Each row of a before or after table is a point. One or more steps were done to the points. Then noise was added and the rows were shuffled. The steps act on columns, c1 being the first. Write out the steps. A step turns or swaps two columns, mirrors them in a line or flattens them onto one, adds a multiple of one to another, or multiplies or shifts one. Angles are multiples of 10 degrees, from the lower column toward the higher: turns from -170 to 170, lines from 10 to 170 but not 90. Use the fewest steps. Two steps may share a column if one is a turn and the other turns, adds or multiplies; they go together, in the order done. Otherwise the lowest column goes first.

Before (12 x 2)
[[-22  57]
 [-47 -35]
 [-41 -38]
 [ 17 -23]
 [-40  -3]
 [ 14  23]
 [-54 -39]
 [ 22  24]
 [-25 -43]
 [ 38  -6]
 [107 -28]
 [-27  -1]]
After (12 x 2)
[[-30 -27]
 [  9 -37]
 [-45 -12]
 [ 13  14]
 [ 21   9]
 [-39 -18]
 [-24  11]
 [-51 -12]
 [106 -77]
 [ 42 -25]
 [-30  22]
 [-13  57]]
Steps: add -0.5 times c1 to c2

Before (11 x 4)
[[ -8  72  18  -9]
 [  9   6  50 -22]
 [  3  31 -42  23]
 [  7 -36 -44  37]
 [ 11  -9 -12 -14]
 [-71 -18 -45  -9]
 [ 11 -36 -17   6]
 [-15 -13  -9   1]
 [ 11  14 -19  -8]
 [-20 -29  15   7]
 [-17 -15 -25 -15]]
After (11 x 4)
[[   8  -12   11  -32]
 [ -18   29   36  -26]
 [  13    6  -55   51]
 [   4   -8    9   43]
 [  16   72  -14   -1]
 [ -34  -37   42  -50]
 [ -14  -38   15    9]
 [   5  -29  -14  -48]
 [  -2   18   18   33]
 [  29  -17   25  -11]
 [  51  -16   46 -123]]
Steps: turn c1 and c4 by 130 degrees; multiply c4 by 2.5; multiply c3 by -1

Before (11 x 6)
[[ 20  -6 -22 -23  -6  20]
 [-79   3 -31  51 -30 -95]
 [-17  31 -85  11 -15 -57]
 [-14  48 -37  33 -21   6]
 [ 12  38   2 -53  14  10]
 [-25  22 -27 -31  23 -23]
 [ 40 -19   8   4  83 -56]
 [-62  88 -19  10  -9 -79]
 [ 77 -29  14 -18   6  15]
 [ 35   0   1 -68  39  22]
 [ 46  20   3 -48 -12 -21]]
After (11 x 6)
[[  25   27   41  -68   59   12]
 [ -89   -5  -20    7   -3 -102]
 [ -47   32  -48   31  -13  -15]
 [ -39  -77  -57   56  -32  -89]
 [  32   43    4  -55   17  -30]
 [  13   20  -12  -23   15   20]
 [  54   -2   41    7   74  -45]
 [ -18   33   23  -46   25    1]
 [  73   32   19  -16   10   24]
 [ -22   -1  -83   12   21  -63]
 [ -26   -7   -9  -31   46  -32]]
Steps: turn c2 and c6 by -20 degrees; turn c1 and c2 by 40 degrees; add -0.5 times c4 to c5; turn c3 and c5 by -30 degrees

Before (9 x 8)
[[ 14   2   7  13  68  20  19   3]
 [  9 -24 -31  12   9   1 -41 -21]
 [-72 -35 -20 -16  -6  39 -51 -28]
 [-43  52 -13  35  37 -58  -8  63]
 [ 47  48  70 -18  71 -51  24 -14]
 [ 36 -46  96  34   6  22  13 -39]
 [-26  16  35  -3 -43  45 -75  57]
 [-17 -77  11 -22  39  15 -59 -10]
 [ 60 -36  70 -16   9  -9  74 -15]]
After (9 x 8)
[[  14   -9   41  -24  -58    6   -9    5]
 [ -28    4  -52   46    9  -19  -74   56]
 [  57  -46  -44  -56  -50  -12   49  -14]
 [ -41   45   33   27  -22   50   34   62]
 [  36  -56  -67  -31  -65   25  -21  -35]
 [  49   41   -8    7 -103    2   57  -14]
 [ -69  -47   10   30   17  -27  -57  -30]
 [   7  -32   29   35   10    7  -31  -22]
 [ -15  -87   12   49  -36  -24  -34  -13]]
Steps: shift c2 by -10; turn c3 and c5 by -140 degrees; turn c4 and c6 by 110 degrees; turn c4 and c7 by 60 degrees

Before (8 x 9)
[[ 20  30   5 -36   7 -13 -57  44 -46]
 [-44   1  -5 -59  32  42 -33  13 -26]
 [-24 -71 -28  -1   7 -67 -14 -64 -20]
 [ -8  26 -33 -41 -37 -16  -9  30  27]
 [-26 -46 -18  11  26  16  26  12 -46]
 [ 17 -23  -7 -14  10  -8   2 -42 -11]
 [-25 -71 -68  42 -14  14 -15 -47 -96]
 [-11  31  29  43   1  -1  -8  16  -4]]
After (8 x 9)
[[ -60  -39  -10  -35   33  -34  -36   48  -24]
 [ -13  -15  -20   34  -41  -23   26   48  -43]
 [ -14   54   32    1   49   -9   -2   57   -3]
 [  11  -34   -6    9  -35   12    4    1  -11]
 [  54  -48  -32   54  -94  -43  -17  -27  -22]
 [ -18   -8  -71   84 -127  -18  -12   -3  -95]
 [  13  -18  -29  -51    2  -14  -17   69   28]
 [  22   -9   10  -46   52   20  -59   84  -47]]
Steps: turn c1 and c6 by 70 degrees; add 1.5 times c2 to c5; turn c2 and c4 by -50 degrees; shift c8 by 40

Before (10 x 12)
[[ 12 -50  46 -61   6   7   5   0  21  63  31 -28]
 [  1  16 -53  35  40 -25 -65 -15 -42  12  14 109]
 [ 57 -59 -51  -4 -18 -65 -53   1 -52  11  16  36]
 [ 31 -24 -84  51  -6  54  26 -27 -30   1  58 -15]
 [ 82 -48  83 -24  16  17 -11 -20  44  28 -43 -51]
 [-35  -4 -42  78 -53  20  26 -25   2  -4  54 -10]
 [ -8  -5 -30  39 -11  24  33 -62 -33 -61  85 -23]
 [ 10  24   6   2 -25   8 -55   0 -73  45  23  43]
 [ 10 -42  40 -69  -1  44 -55  -9  35   2 -32 -44]
 [ 77 -37  16 -50 -45  23   7 -50  51  28  15 -14]]
After (10 x 12)
[[ -3  18 -40  19 -78 -27   2  89   7 -34 -62 -72]
 [-58  62 -40  13 -36 -71 -42  28 -16   4 -96  21]
 [-84  37  57  25 -16  21  17 -57   8  29  66  32]
 [-28  32 -58  14  28  50   3 -29  24 -51 -25  -7]
 [-11  29  34 -10 -45  46 -28 -37  20  64  80  31]
 [  6  31 -26 -48  39  19   8 -53 -15 -43 -69 -36]
 [ -2  -9   7  46 -37   7 -53  36  48   3 -59 -33]
 [ 38  11 -29  10  47  21 -41 -20 -17 -80 -26 -14]
 [-80  48  10  22  28  24 -35 -34 -35  59  41 -14]
 [-14  34  36  48   1   8   2 -21 -37  77  -7  32]]
Steps: multiply c1 by -1; turn c8 and c12 by -60 degrees; turn c2 and c12 by -150 degrees; multiply c3 by 0.7; turn c4 and c10 by -80 degrees; mirror c5 and c7 in the line at 60 degrees; add -1 times c6 to c11; turn c9 and c11 by 140 degrees
